Every row gives one point. Two turns around zero, p and q, are shown by what they do to some points. Write where each new point lands after one turn and then the other. Backwards means that the second turn is done in reverse. Each puzzle has new turns, and all numbers are rounded.

Turn p:
[14,4,6] -> [15,0,5]
[1,27,16] -> [10,26,15]
[36,-29,-23] -> [24,-39,-23]
[-14,-22,-49] -> [-22,-18,-47]
[14,9,32] -> [18,5,31]
[-51,11,18] -> [-44,27,20]
Turn q:
[37,-11,-30] -> [44,-19,-7]
[-9,-40,25] -> [-23,-30,30]
[-9,47,12] -> [-8,48,-7]
[-19,3,-7] -> [-14,0,-15]
Where do these land?
p, then q: [5,-16,-22] -> [5,-23,-14]
p, then q backwards: [-43,-4,-34] -> [-53,13,-8]
q, then p: [16,-15,25] -> [3,-6,33]
p, then q: [22,36,31] -> [22,37,30]

Turn p:
[-17,-31,16,-19,30,-2] -> [-16,-34,24,-15,21,-12]
[3,9,-36,14,-20,-12] -> [1,6,-40,11,-20,0]
[-11,-2,-7,-28,-33,30] -> [-8,-4,6,-22,-31,37]
[49,-8,-16,84,26,-18] -> [36,2,-32,82,34,-21]
[-23,6,27,-21,-37,-5] -> [-8,12,28,-22,-40,-5]
[39,12,-15,2,-16,0] -> [36,12,-22,3,-5,13]
[-13,-7,21,-22,54,-18] -> [-15,-13,19,-25,46,-30]
[-27,20,11,-11,-5,26] -> [-28,20,18,-12,-5,21]
Turn q:
[4,-5,19,30,-9,-15] -> [3,0,17,28,-12,-20]
[9,-6,-22,-41,-24,-5] -> [4,-1,-24,-44,-16,-8]
[-42,6,-15,-16,15,1] -> [-39,5,-2,-17,23,10]
[-11,-27,12,-1,-27,23] -> [-12,-20,14,-6,-36,14]
[-16,-22,32,-9,49,-39] -> [-6,-31,36,-2,51,-30]
[36,-25,-34,29,-20,7] -> [16,-19,-43,28,-33,-6]
[-16,45,43,5,35,39] -> [8,29,46,12,32,52]
[35,35,-35,4,-17,-12] -> [25,38,-43,3,-7,-12]
Where do these land?
p, then q: [-35,17,7,34,-29,-41] -> [-27,44,3,11,-19,-45]
p, then q: [-5,4,8,-12,42,-41] -> [-3,-7,0,-16,45,-36]
p, then q backwards: [21,-42,-40,38,-31,-26] -> [47,-43,-29,43,-13,3]
q, then p: [-30,1,42,-26,30,16] -> [-9,-6,57,-17,29,8]
q, then p backwards: [31,14,15,5,-25,38] -> [29,6,5,0,-46,20]
q, then p: [8,8,-11,-3,22,31] -> [-2,-6,-4,8,21,34]
q, then p: [-19,-17,-18,8,-5,-7] -> [-24,-12,-7,4,-14,-10]
p, then q: [29,16,-3,-43,-4,28] -> [32,-3,-7,-33,2,40]

Turn p:
[24,-45,14,17,15,-6,-14,15,9] -> [24,-47,4,16,-13,0,-17,10,16]
[5,-37,-8,53,-22,-9,7,-1,-11] -> [0,-25,-30,38,-38,-13,0,-19,6]
[3,-4,6,28,-28,14,-30,15,0] -> [5,4,-23,9,-27,0,-39,3,-4]
[22,-3,-46,-55,-55,5,-2,-1,-71] -> [20,10,-19,-53,-18,-60,23,-13,-74]
[-25,-9,20,14,-14,11,-13,17,17] -> [-24,-2,2,2,-21,11,-33,5,11]
[0,35,23,-10,41,-41,46,1,26] -> [-13,20,42,26,39,-1,39,25,37]
[2,63,-5,-22,33,12,11,14,22] -> [-5,40,10,-6,45,29,14,41,-4]
[-7,29,-29,-42,3,-15,-20,6,-86] -> [1,13,-3,-20,47,-56,-1,-17,-73]
[3,5,25,-6,-7,5,-13,-30,29] -> [15,18,15,-15,-7,19,-11,-15,31]
[-7,-12,-22,18,1,-2,-12,-18,22] -> [-1,-10,-30,-4,1,13,1,-14,24]
[-16,-46,-5,7,-11,3,0,4,16] -> [-16,-37,-8,-9,-27,3,-4,-7,16]
[-4,24,27,-3,44,23,41,-22,27] -> [-6,16,41,15,19,55,30,2,13]
Turn q:
[-10,-14,-31,52,-22,-18,4,-16,-8] -> [-11,21,-30,46,-12,-11,28,19,-10]
[11,20,18,-40,51,6,9,-9,-45] -> [14,-6,25,-32,33,-3,-35,-21,-51]
[-2,-18,5,-10,19,-2,24,-16,21] -> [0,-19,12,-2,25,-10,27,-12,3]
[11,44,-47,7,-16,-26,8,6,13] -> [19,48,-33,-21,-8,-27,13,14,11]
[-8,-1,-23,52,-43,-16,35,41,14] -> [-9,20,-10,12,-32,-13,39,69,17]
[24,-25,31,-18,22,-2,-33,13,7] -> [7,-34,16,10,17,0,-42,-10,23]
[-10,-19,1,-49,30,30,-21,4,-13] -> [-2,-45,-10,-28,15,23,-26,-26,-15]
[20,22,-18,47,-32,32,1,-20,13] -> [30,41,-10,28,-18,35,30,8,10]
[-8,-14,8,-26,-39,-29,25,0,-19] -> [-10,-15,15,-8,-43,-39,10,-4,-15]
[-27,4,55,-15,30,24,-51,-4,18] -> [-37,-10,25,-4,25,43,-41,-38,27]
Where do these land?
q, then p: [-12,21,27,3,17,-1,-32,-53,7] -> [6,29,2,11,27,37,-5,-47,12]
q, then p: [-17,-23,5,-22,-28,25,-17,-21,-31] -> [2,-3,-15,-12,-37,-3,-4,-48,-20]
q, then p: [47,-11,-8,6,-67,-39,41,22,-36] -> [15,20,-6,27,-50,-83,-5,32,8]
p, then q backwards: [23,-10,-16,24,-52,10,6,25,6] -> [2,-4,-35,7,-52,-10,-6,19,-22]
p, then q: [-54,-18,-16,17,-10,-4,8,-34,14] -> [-27,1,-21,-2,2,11,49,-40,-2]
q, then p: [-12,0,-17,-38,65,-31,-42,23,-32] -> [7,-43,-21,-34,70,-21,-33,-22,-5]
q, then p: [-20,1,1,3,-4,4,-9,22,14] -> [-22,-3,-4,-19,-3,11,-6,12,4]
p, then q: [-39,35,-15,10,-19,37,42,-20,23] -> [-17,30,-1,-44,-17,42,40,-6,-25]
p, then q backwards: [54,-5,-6,26,19,-7,13,5,-10] -> [44,-31,-20,25,-7,9,14,-11,-2]
q, then p: [18,5,-1,-36,-1,5,3,-14,33] -> [27,-1,17,-21,-2,8,26,-6,27]
p, then q: [7,-7,14,-8,25,-8,32,28,6] -> [-19,-18,30,5,3,3,1,35,6]
p, then q backwards: [5,12,30,16,55,9,-45,17,6] -> [34,-9,27,20,49,19,-34,18,-10]

Turn p:
[26,8,6,30,-3,7,-28,13,-19,16,28] -> [15,7,3,28,-14,9,-19,27,-21,17,31]
[6,19,46,-13,-12,-12,-15,-14,21,8,-31] -> [-1,27,51,-9,5,-17,-14,-12,20,15,-13]
[45,-5,-10,10,27,-4,-28,-19,37,0,-25] -> [42,-12,3,-3,12,-9,-56,-14,25,4,-1]
[8,-29,-37,-9,-19,-10,12,-17,-15,28,-29] -> [25,-19,-19,-26,-25,-10,11,-33,-21,21,-18]
[-10,-24,-3,-16,24,28,38,18,-43,-32,16] -> [-10,-32,-12,-10,31,12,38,23,-37,-37,3]
[-43,-37,-2,-23,-15,-43,29,19,-4,-53,10] -> [-40,-19,-13,-21,-17,-42,48,3,15,-52,3]
[-7,-39,-2,18,11,24,-23,11,-7,53,-20] -> [5,-49,4,10,-1,4,-5,-2,-11,62,-1]
[20,19,-16,-50,-17,6,2,-14,52,5,1] -> [11,31,-7,-54,3,24,-12,-18,41,3,3]
[-8,33,10,38,-16,31,10,-10,-6,-14,43] -> [-5,24,5,47,-10,48,11,13,-4,-22,12]
[-31,-28,-8,-8,1,-46,-12,-30,-14,45,10] -> [-28,-9,-14,2,-19,-32,5,-55,-17,31,23]
[5,41,41,43,23,-48,20,26,16,-19,0] -> [7,42,8,56,25,-50,5,24,27,-18,-3]
[-10,41,-23,-21,-5,69,-4,18,-16,-37,-4] -> [-19,8,-7,-21,10,64,-11,46,-16,-24,-38]
Turn q:
[6,-18,-8,24,-20,-1,10,-26,12,8,-31] -> [-5,-7,-22,27,-16,11,4,-31,7,4,-25]
[18,5,-36,20,-22,-1,19,22,62,0,2] -> [0,5,-36,17,-37,2,22,22,57,6,4]
[-18,-79,-9,-22,36,26,16,-17,-4,-35,-9] -> [-21,-79,-17,-20,21,34,13,3,-22,-29,-20]
[18,30,-8,-11,-35,-5,-27,19,-45,13,48] -> [37,30,15,-32,-29,-17,-25,-2,-22,16,48]
[10,0,-17,33,-14,-36,23,39,17,26,-23] -> [-1,4,-12,35,-37,-34,24,18,13,35,-19]
[16,18,-4,10,8,-11,43,-30,20,33,-17] -> [6,25,-14,28,15,7,49,-22,12,17,-14]
[-10,24,30,-13,-12,1,-57,0,-27,21,22] -> [8,24,41,-18,10,-2,-53,-10,-11,21,23]
[-22,-20,9,15,28,45,9,6,-13,-35,3] -> [-13,-26,-4,14,15,26,-10,29,-28,-42,5]
[-4,-3,46,-38,-17,24,-15,36,-24,-27,14] -> [-1,2,55,-38,-20,15,-22,26,-20,-27,0]
[15,18,-49,-6,15,-2,-2,-16,6,5,-39] -> [17,15,-53,-6,20,-11,2,-4,11,7,-32]
[-63,-20,11,-33,20,16,-1,-24,-22,-25,6] -> [-53,-19,4,-33,35,20,-10,-6,-37,-22,7]
[20,44,46,-5,4,-23,-43,14,-9,41,43] -> [32,35,65,-2,17,-20,-23,0,13,36,38]
[13,1,-11,25,10,-34,25,-23,27,-26,-19] -> [-7,-9,-22,26,5,-29,30,-22,28,-24,-14]
Where do these land?
p, then q backwards: [-3,12,11,-20,13,-9,70,20,12,0,7] -> [14,34,-13,-23,40,-12,43,-22,18,-1,-1]
q, then p: [-57,-1,23,-3,24,-9,26,24,3,4,-31] -> [-44,-13,-2,26,17,-27,30,13,-9,17,-39]
q, then p backwards: [-10,24,-95,-14,20,-19,-15,-100,9,7,-8] -> [-10,9,-74,-46,71,-39,48,-25,39,44,20]
p, then q: [17,-18,15,34,9,13,1,21,19,7,-37] -> [21,-27,19,31,-9,-2,7,7,22,20,-30]
p, then q backwards: [14,7,17,-17,16,57,-5,13,-17,-4,-13] -> [-8,-14,24,-30,36,38,-8,13,-11,14,-2]
p, then q: [-11,-28,27,-17,16,-25,-15,0,-17,-13,-4] -> [-27,-25,28,-12,9,-25,6,-14,-11,2,10]
p, then q: [20,4,-27,-14,3,-27,-8,21,2,6,5] -> [13,7,-16,-30,-6,-24,0,4,13,19,9]
q, then p backwards: [-1,-5,-14,70,-31,-3,26,23,-35,-13,40] -> [11,-24,-8,51,-22,-37,-18,-1,-44,-1,53]
p, then q: [17,45,24,-18,-44,-18,-24,-13,-7,-16,-18] -> [-5,60,40,-14,-8,-15,-25,-8,7,-15,-13]
q, then p: [-2,-20,24,-17,-6,78,-21,26,3,50,6] -> [5,-20,34,-7,14,55,-7,54,-16,55,3]
p, then q backwards: [14,5,31,17,12,-18,-11,-7,-13,6,36] -> [-11,24,17,35,5,-3,-1,-1,-15,5,34]
q, then p: [8,-20,-14,5,-50,-24,-5,-23,10,-19,-19] -> [0,0,9,-17,-45,7,-5,-45,15,-12,-17]
q, then p backwards: [-7,-4,-20,-6,19,4,-20,-5,30,-15,35] -> [5,-21,-4,-16,23,4,-9,16,34,-10,27]
